Every row gives one point. The last column is the point's height on a tilted bowl or saddle (a function of degree 2), plus a little noise. Along how many of its main directions does it bend up, bend down or stay straight?

Points (10 x 3):
[[ 33  22  48]
 [ 79  13  22]
 [-20 -18  50]
 [  6 -11  60]
 [-59  36  -1]
 [-33  34  26]
 [ 14 -52  43]
 [-20 -38  42]
 [-28  80 -28]
 [ 27 -53  42]]
Directions: 0 up, 2 down, 0 straight

Points (11 x 3):
[[ 50   0  25]
 [ 34 -28  26]
 [ 28   0   9]
 [-36 -69  72]
 [-33 -34  30]
 [-50  -9  29]
 [ 47 -58  66]
 [-48  67  52]
 [-14  38   9]
 [-53 -24  40]
 [ 13 -26  15]]
Directions: 2 up, 0 down, 0 straight

Points:
[[ 38 -49  39]
 [ 11   4  16]
 [ 63 -11  49]
 [-78  21  72]
 [ 57  45  -6]
 [ -9  40  16]
 [-22 -10  14]
 [-11  31  19]
 [ -9  64  11]
 [ 73 -41  82]
 [-45  23  40]
 [ -2  28  15]]
Directions: 1 up, 1 down, 0 straight

Points, 15 rows:
[[-48  52  39  30]
 [-24 -28 -10  20]
 [ 38  69  25  34]
 [-40   0  -2  26]
 [ 58  -5 -34  44]
 [-38 -28 -79  68]
 [ 44  24  78  73]
 [ 55  -7 -60  59]
 [ 45 -19  14  17]
 [ 64 -48  -7  12]
 [-41  16  49  47]
 [-18 -44  55  24]
 [-32  23  -3  14]
 [ 59 -20  -9  28]
 [ 13   6  40  26]]
Directions: 2 up, 1 down, 0 straight

Points, 18 rows:
[[ -2  81   0  11]
 [ 31 -15  95  86]
 [  9 -21 -29 -21]
 [ 91  10  -2 -64]
 [ 64  69  37 -95]
 [ 14   8  48  14]
 [ 91  12  41 -43]
 [  7  55   8  -4]
 [ 31  -2  56  25]
 [-11   6 -57   0]
 [ 23  29 -15 -14]
 [ -5  11   6  -2]
 [ -2  74  27  -2]
 [ 18 -25  -3  -8]
 [-12   7   9  -2]
 [ 10 -41 -20 -24]
 [ -1 -33 -22 -28]
 [-43 -40  -2 -52]]
Directions: 1 up, 1 down, 1 straight

Points (16 x 4):
[[ 13   5 -42  45]
 [ 34  40   0  15]
 [ 46  17 -10  40]
 [ 95  10  -8  41]
 [-21   7 -33   7]
 [  3 -18  22  24]
 [ 59   6 -37  85]
 [ 26  -2  30  22]
 [  6  21  -3  31]
 [ 17 -43  -4  25]
 [ 72  11 -12  50]
 [  4   2 -11  34]
 [ 16  -7 -20  44]
 [-43   1 -34 -23]
 [ -1   5 -51  27]
 [ 18   3 -45  53]]
Directions: 1 up, 2 down, 0 straight

Points, 21 rows:
[[ 42 -24  21  17 -28]
 [ 21 -50 -24 -29  26]
 [ 53  26 -32 -84  95]
 [ 35 -47  39 -22 -46]
 [  5  92 -30 -48  26]
 [  7 -37 -18  95 -42]
 [ 32 -29 -44  17 -10]
 [-40  65  44  -3 -14]
 [ 32 -15   2  76 -44]
 [  6   9 -63  31 -30]
 [ 16  30  31  -3  11]
 [ 12  61   4  17  15]
 [ -9  58  60 -34  -8]
 [ 30   7 -10 -36  24]
 [ 28  45 -44 -13  21]
 [ 45 -11 -34 -35  34]
 [ 46  -3  69 -32 -37]
 [  8  25  19  35   3]
 [-10 -59 -17 -26  41]
 [ 32  -7  38 -68 -23]
 [ 35 -71 -15 -10  -3]]
Directions: 2 up, 2 down, 0 straight

Points:
[[ 27 -17 -24 -15   4]
 [  9 -38  44 -36  53]
 [-26  27  29 -39  88]
 [ 26   3  27 -35  33]
 [ 12  -8   0 -13  18]
 [ -9 -17   2  25  10]
 [ -1   6   7  -3  25]
 [-17   3 -31  14   3]
 [-26  10   8 -22  39]
 [ 16 -15   3   5  24]
 [-36  -7 -29  13  -2]
 [ -1  20  33  33  60]
 [ 45 -15  -9  23  22]
 [ 24  32 -22   1  -7]
 [-28 -33  52  11  15]
 [  0 -57 -28  18  56]
 [ 32  22  -1  30  26]
 [ -9 -40  50  -9  45]
 [  9 -36 -43   6  41]
 [-27 -55  -2 -16  38]
 [-17 -38 -38 -25  62]
 [ 37  15  -9  -7  -9]
 [-31 -11 -21 -30  44]
 [ 23  32   0  95  60]]
Directions: 2 up, 1 down, 1 straight

Points, 46 rows:
[[ 12 -13  -4 -22   9  12  -3]
 [ 17 -30 -10 -60   0 -25  -8]
 [ 13  -5  61 -17 -26  32 -17]
 [ -6 -28  -8  -8   2   0  -2]
 [ 17  12 -30  22  11 -13  -9]
 [ 83  27  37 -17  27  32 -30]
 [  9 -36 -37 -16 -29 -75 -24]
 [ -6 -25  10  46  21  12  -9]
 [ 19 -60 -95  22  69 -62 -95]
 [ 55  -6 -26  -5  17  67 -22]
 [ -1  24 -35  21   8   2  -8]
 [ 45  -3  23  18 -14 -18 -15]
 [-19  32   8  57 -32  41 -16]
 [ 25 -31  44   3   9 -14 -12]
 [  4 -55  37 -34 -21 -19 -13]
 [-51 -44  18  -7 -49 -17   3]
 [-15  18  15 -41  13 -58  10]
 [ 37  16  -8   1 -13 -12  -3]
 [-62 -75   9  11 -51 -38   9]
 [-54 -20  18  16  44 -75  27]
 [-19  40 -29 -44  51   2   0]
 [ 16  32  27   3 -19   9 -10]
 [-26  50  47   2 -29  15 -23]
 [-30  45   6  -5  67 -69  31]
 [  0  -6  27  -6  55 -23   3]
 [-12  34  18 -56 -29 -34 -10]
 [ 55  -2  -8 -23  37 -36  -2]
 [-52  28 -57 -11 -13 -10 -23]
 [-14  -9 -15 -43 -33 -39 -11]
 [ 43  39  24  28 -60   9 -34]
 [-27 -28  -7 -10  26 -14  -4]
 [-18 -18   8   3  21  19  -4]
 [  9 -38 -38   6  -4  28  -8]
 [ 26  37  30  13  -5 -23  -9]
 [-10 -22   5  28  84 -56  -1]
 [-11   2  37  -4  23  -6   4]
 [ 53 -21 -37   7  27 -23 -25]
 [  4   8  -8 -15  39 -50   8]
 [-28  84  34  14 -22  -6 -37]
 [-10  18   1  -1 -36 -13  -4]
 [ 23 -25  61   0 -18  17 -19]
 [ -5 -15  41  49 -56 -27  -6]
 [-24  38   4 -25 -61  30 -16]
 [ 62  20  51  24 -36 -33 -39]
 [ 28 -62  -8 -48 -34 -34 -21]
 [ -3   4  23  44 -64 -47 -20]]
Directions: 2 up, 4 down, 0 straight

Points (38 x 7):
[[-38  34  39  24  40 -14  29]
 [ 34 -29  43  12  95   1  32]
 [-12  20 -46 -22  13   7   0]
 [-26  40   3 -43 -80  17  38]
 [ 19  -1  -7  31  47  -5  -5]
 [-56  17   7  86 -72 -33  85]
 [ 42 -23   0 -28  23 -24  13]
 [ 70 -23 -72 -30  11  59  76]
 [ -2   0 -22 -45 -14   8  -5]
 [-11  -8 -24  -1 -16 -42  13]
 [ 37  19   3  -4  20   0 -16]
 [ 19  32  -3  12  -1   0  -8]
 [  1   7 -45  68 -43 -46   1]
 [-19  47 -36 -64 -12 -18  26]
 [-42 -13  10  -9 -19  -3 -19]
 [ 21   4  71 -59  24   9 -19]
 [ 47  20 -71  12  26 -31   9]
 [-40  13  30 -16  -7  25 -20]
 [-24 -19  43 -43   0   0 -26]
 [-81  -7 -26 -14 -54  -8 -47]
 [ 24  -4  34 -22   5  29   4]
 [-43   6  10  35  48   0  18]
 [ 77  52 -61  -7 -10 -16  -6]
 [  1 -44 -37 -46  19  19  12]
 [ 25  75  10  16  35  41 -70]
 [-40  25 -14  17  27 -11  11]
 [  5  32 -34 -23  10  23  -7]
 [-12 -21 -39 -46 -19  15  -9]
 [ -8 -30  29  -1  27  34   5]
 [-36  38  -6  46 -24  10  21]
 [ 48   3   4 -14 -23 -28   7]
 [-35  27  16  19 -68  -5  44]
 [ 10  31  63 -19 -91 -37  95]
 [ 31   2  39  -6  67  -7  -8]
 [ 16 -38  -3 -41 -17  21   6]
 [ 21 -38 -18   8 -45  44  13]
 [ 27 -18  17  57  16 -63  46]
 [ -9   5 -30  -9   8   8  -7]]
Directions: 3 up, 2 down, 1 straight

Points:
[[  7 -13 -12  11  20  40 -30]
 [-10  -4  -2  19  -7   0  -3]
 [-10  12   3  37  -2 -22  -4]
 [ -5  14   2 -15 -94 -39 -65]
 [ 67 -54  22  23  43   7 -81]
 [-39  21   3  -3   1 -13  -1]
 [  0  32   1 -37 -29  -5  -6]
 [ 12  21  18 -24  18 -38 -18]
 [  5   2  45  44  66 -33 -55]
 [-17  11 -22  42  92  -6 -89]
 [-25  -4   9  24 -54 -20 -32]
 [ -4 -40  -2  21 -21   2 -10]
 [  3 -65 -29 -29  -2  50  -8]
 [-13 -51 -10 -46 -17  29  -5]
 [ 24 -50  -3 -18  21 -54 -45]
 [-38  47 -11  17   8  50 -38]
 [ -4  34 -24   5 -26  16 -15]
 [  6  -9  27 -20   6  -4  -8]
 [ -5  46  -6  -3  42  -8  -5]
 [-32 -21  17  26   3 -21 -16]
 [-47  12 -41  19 -14 -16 -33]
 [-24 -16  31 -31 -40  18 -36]
 [ 12  72  34   4  26  42  15]
 [ 25  -1 -13  46 -51 -40 -66]
 [-51  61  -1  41 -16 -23   7]
 [ 11  38  31 -38  31 -36 -30]
 [-40  12 -13   9  15  40 -38]
 [-19  -7  -9  -9  -3 -36  -7]
 [-25  -4 -20 -61 -37  35 -50]
 [-58   4 -19 -64  25  17 -78]
 [  2 -23 -53 -38 -11  -4 -10]
 [-15 -95 -41  -5  -5 -44  16]
 [  9   5 -17 -19  20  49 -44]
 [ 27 -64  12  59  13 -22 -63]
 [-14 -22 -45   2 -16  30 -29]
 [-17 -42 -32 -46  25  -4 -15]
 [-26  14  27 -44  47  30 -61]
 [  8   5 -15 -35  -2  52 -46]
 [-27 -20  19 -50 -12 -26 -26]
 [ 48 -48   2  38  24  20 -52]]
Directions: 1 up, 5 down, 0 straight

Points, 76 rows:
[[-43   0   5  -5 -16 -55  13  19  33]
 [  9  28   8 -26   4  -8 -31  11   3]
 [ 35  18  -2  -1  41   8 -18 -65  12]
 [-31  -6   0  19 -18  57   2  45  13]
 [ 36 -17 -12  28  -1   6 -32  21   1]
 [-13 -18 -12  -2 -27  -4  11  23  -8]
 [  8  35  25 -22 -40 -29   4 -18   2]
 [ -6 -10 -32 -50   8  16  27  92 -44]
 [ 36  17 -20  20  33  -8 -14  12   9]
 [-19 -14  -1   9 -26  13  24  -6  -3]
 [-32  -9  20 -77  -9  -5 -20 -28 -10]
 [-16 -29   8 -45  15  16  57  11 -19]
 [ -9  20  17  38 -27 -13  16   3 -12]
 [ 56 -47 -27   8  75   5  -2  65 -21]
 [  8  29  20  36  12 -12 -63 -16 -11]
 [ 32  -4 -13 -35  23 -11 -67  41 -25]
 [ 31  72 -92  16   4   1 -31 -42 -38]
 [ -1  50  -8  -6  31 -16   6  25  44]
 [  8  48 -27  -5  39  11 -11 -69  14]
 [ -6   8   5  -4  -8  46 -11  34  -6]
 [-20   3 -43 -47  15  59  36  -8   1]
 [ 11 -25 -24  36  95  41   7  46  95]
 [ -9  10  15  -8   1  12  23  48  -6]
 [-35   9  22  -8  37  -9 -44  38   8]
 [-33 -53  58  -7  11   8 -37  40 -15]
 [  1 -13 -13  -2  55 -25   7  -6  20]
 [ -4  19 -33  14 -65   8  29  -1 -15]
 [ -1 -38 -36  36  21  -1 -12 -29  14]
 [  9  10 -17 -11   9   4  68  -9  12]
 [-23  37  24  19 -47   4 -48  33   2]
 [ 12  -9  -1  33  64 -20  15 -33  27]
 [ -1  -2  15  29  -3 -32 -10 -11  -3]
 [  9  18 -17 -19 -19 -54 -63 -18  38]
 [-15  36   0 -64   4  33  31  13  24]
 [-41  22  10  33 -35 -22 -11 -16   0]
 [ 11 -46 -44  12  35   5  74 -11  21]
 [  3  -6  35  64  50 -16  -7 -48   2]
 [-25  16 -42  25 -10  -7  -7  30   5]
 [ 49  37  35 -25 -10  16 -69 -13  11]
 [-11  37 -45 -67  49 -11   4  -9  76]
 [ 12  -6 -16  25  35  14  11  62  21]
 [  7 -30  -2   8   0 -30 -53 -15  -1]
 [ -9  23 -20 -17 -55   5   8 -16  -6]
 [ 16 -21 -33 -17 -46  20 -24 -18   0]
 [ 30 -33  10  27  -5  31   4   3  16]
 [-54 -16  32  19   2   1   5  65  28]
 [-21 -56 -75  29 -17  38 -30   7 -31]
 [ -6  39 -10 -56   5  13  -8 -65  33]
 [-40  27  38 -19   5  35 -42  -9  -4]
 [ 13 -12 -41  30  38 -37  -8   1  26]
 [ -3  -7  22  40  17  21 -29   4  19]
 [-26 -49 -34 -19  -9   3  -5  38 -48]
 [ 27  21 -25  -4 -28  35  15  28 -11]
 [ 19  10 -36 -10  47   5   4 -11  23]
 [-13 -34  80  38 -30   5  20  24 -10]
 [ 39  27 -20   2  13  57 -27 -21   9]
 [ 46   8 -33  -6  -9 -10  19  12   2]
 [ 50   5 -20  31  29  32  -8  -7   9]
 [  4 -51  -4 -36 -15  -7  -9  15 -43]
 [ 40 -38   9 -41 -29  -4  19   3 -31]
 [ -8 -11 -54  10  47 -49  53   0  73]
 [ 69 -50  -2  38  -6  13 -48   9  24]
 [-57 -10  91 -53  -5  -7 -12 -23 -39]
 [ 75 -11   7 -26 -45   0  19  41 -21]
 [ -5  10  -7 -21  -2  13 -16  14 -10]
 [-34  -8  -5   6  21  -8  59  35  32]
 [-31 -45   0 -31   3 -19  52 -23 -22]
 [ -9 -15  21  -2  10   2 -24  14 -10]
 [ 13  24  36 -38  42 -12 -36 -30   6]
 [-16  27   6 -26  35   4  20 -52  26]
 [-30 -48   9  21  18 -20 -40  -5  14]
 [-45  52  13  -9  12   3  54   4  28]
 [  7 -26  -7 -30 -17  36  11   7 -12]
 [ -3  53  43   6  -6  42  24  61 -16]
 [ 37 -40  -4 -24  12  21   8  29 -32]
 [-11 -26  40   2  28 -29  -7  46 -23]]
Directions: 3 up, 2 down, 3 straight
